Rows are points. Each copy is the shape, with its points in the same order, turned, moved and blurred by noise. Some copies are also mirrored. Which?

Shape:
[[ 0.08  0.39  0.17]
 [-0.31 -0.43  0.01]
 [ 0.02 -0.04 -0.44]
 [ 0.00 -0.19 -0.15]
 [ 0.02  0.20 -0.36]
 [-0.46 -0.06 -0.26]
 [-0.46 -0.44  0.28]]
Copy 1, 7 rows:
[[-0.46  0.00  0.36]
 [ 0.26 -0.07 -0.22]
 [-0.41 -0.06 -0.38]
 [-0.17  0.06 -0.24]
 [-0.56 -0.13 -0.18]
 [-0.08 -0.43 -0.25]
 [ 0.48 -0.12  0.00]]
Copy 1 is: only turned
Copy 2 (7 x 3):
[[-0.38 -0.05 -0.06]
 [ 0.34 -0.31  0.40]
 [ 0.24  0.31  0.13]
 [ 0.26 -0.03  0.12]
 [ 0.00  0.34  0.10]
 [ 0.10  0.07  0.59]
 [ 0.22 -0.55  0.51]]
Copy 2 is: mirrored
Copy 3 (7 x 3):
[[-0.24  0.07 -0.36]
 [-0.11  0.18  0.58]
 [ 0.32 -0.05  0.18]
 [ 0.01 -0.07  0.20]
 [ 0.20  0.02 -0.10]
 [ 0.22  0.42  0.26]
 [-0.44  0.39  0.60]]
Copy 3 is: mirrored

Shape:
[[ 0.41 -0.39 -0.28  0.36]
 [-0.19 -0.30 -0.10 -0.26]
 [ 0.01  0.04  0.03 -0.17]
 [-0.11  0.26  0.12 -0.07]
 [-0.44 -0.36 -0.46 -0.21]
 [ 0.19  0.24  0.14  0.45]
 [-0.57 -0.23  0.16  0.02]
 [ 0.63  0.10 -0.10 -0.19]]
Copy 1 (8 x 4):
[[-0.37 -0.25  0.43 -0.08]
 [-0.29  0.00 -0.39 -0.04]
 [ 0.03  0.13 -0.20 -0.09]
 [ 0.16  0.32 -0.16  0.07]
 [-0.72  0.22 -0.40  0.01]
 [ 0.24  0.14  0.40  0.25]
 [-0.19  0.09 -0.46  0.50]
 [ 0.13  0.03  0.21 -0.54]]
Copy 1 is: mirrored
Copy 2, 8 rows:
[[-0.02 -0.24  0.44 -0.44]
 [ 0.00 -0.13 -0.08  0.27]
 [ 0.12  0.23  0.00  0.06]
 [ 0.34  0.32 -0.16  0.02]
 [-0.21 -0.32 -0.39  0.15]
 [ 0.50  0.24  0.14 -0.49]
 [ 0.47 -0.27 -0.35  0.24]
 [-0.14  0.53  0.45 -0.12]]
Copy 2 is: only turned

Shape (9 x 6):
[[ 0.02  0.11 -0.03 -0.30 -0.22  0.47]
 [ 0.59  0.19 -0.34 -0.29  0.12  0.55]
 [-0.38 -0.55 -0.07  0.15  0.31 -0.17]
 [-0.05 -0.26  0.83 -0.08  0.27  0.25]
 [-0.11  0.13 -0.44 -0.13 -0.02 -0.23]
 [ 0.21  0.29 -0.12  0.11 -0.01 -0.03]
 [-0.28  0.18 -0.39 -0.05  0.13  0.32]
 [-0.27  0.31 -0.12  0.15 -0.29 -0.19]
 [-0.25  0.31 -0.32 -0.14  0.05 -0.20]]
Copy 1:
[[ 0.37  0.16 -0.02 -0.03 -0.32 -0.43]
 [ 0.37 -0.15  0.07  0.59 -0.53 -0.34]
 [-0.26  0.33 -0.50 -0.04  0.23  0.32]
 [-0.34 -0.30 -0.35 -0.58 -0.36 -0.08]
 [ 0.31  0.20 -0.02  0.31  0.39 -0.10]
 [ 0.03 -0.02  0.29  0.23  0.07 -0.22]
 [ 0.11  0.37 -0.24  0.32  0.05 -0.45]
 [ 0.07  0.35  0.26 -0.10  0.40 -0.30]
 [ 0.24  0.15 -0.07  0.20  0.49 -0.30]]
Copy 1 is: mirrored
Copy 2 (9 x 6):
[[-0.35 -0.35  0.16  0.08  0.13 -0.21]
 [-0.14 -0.32  0.63 -0.37  0.22 -0.49]
 [-0.13  0.07  0.06 -0.23 -0.12  0.82]
 [ 0.12 -0.09  0.51  0.64 -0.06  0.43]
 [-0.03 -0.17 -0.24 -0.51 -0.06  0.04]
 [ 0.15  0.06  0.02 -0.21  0.14 -0.19]
 [-0.20 -0.33 -0.05 -0.32  0.42  0.14]
 [-0.03  0.06 -0.49 -0.08  0.11 -0.03]
 [ 0.11 -0.29 -0.34 -0.37  0.06  0.07]]
Copy 2 is: only turned
Copy 3 (9 x 6):
[[ 0.26  0.02  0.42  0.03  0.04 -0.29]
 [ 0.60  0.39  0.44 -0.09 -0.46 -0.30]
 [ 0.24 -0.34 -0.63 -0.17  0.07  0.16]
 [ 0.31 -0.31 -0.39  0.68 -0.06 -0.42]
 [ 0.01  0.29 -0.06 -0.43  0.12  0.09]
 [ 0.18  0.46  0.04  0.06 -0.02  0.07]
 [ 0.51  0.15  0.04 -0.24  0.34  0.00]
 [-0.11  0.33  0.05 -0.04  0.40  0.19]
 [ 0.02  0.38 -0.11 -0.34  0.31 -0.13]]
Copy 3 is: only turned
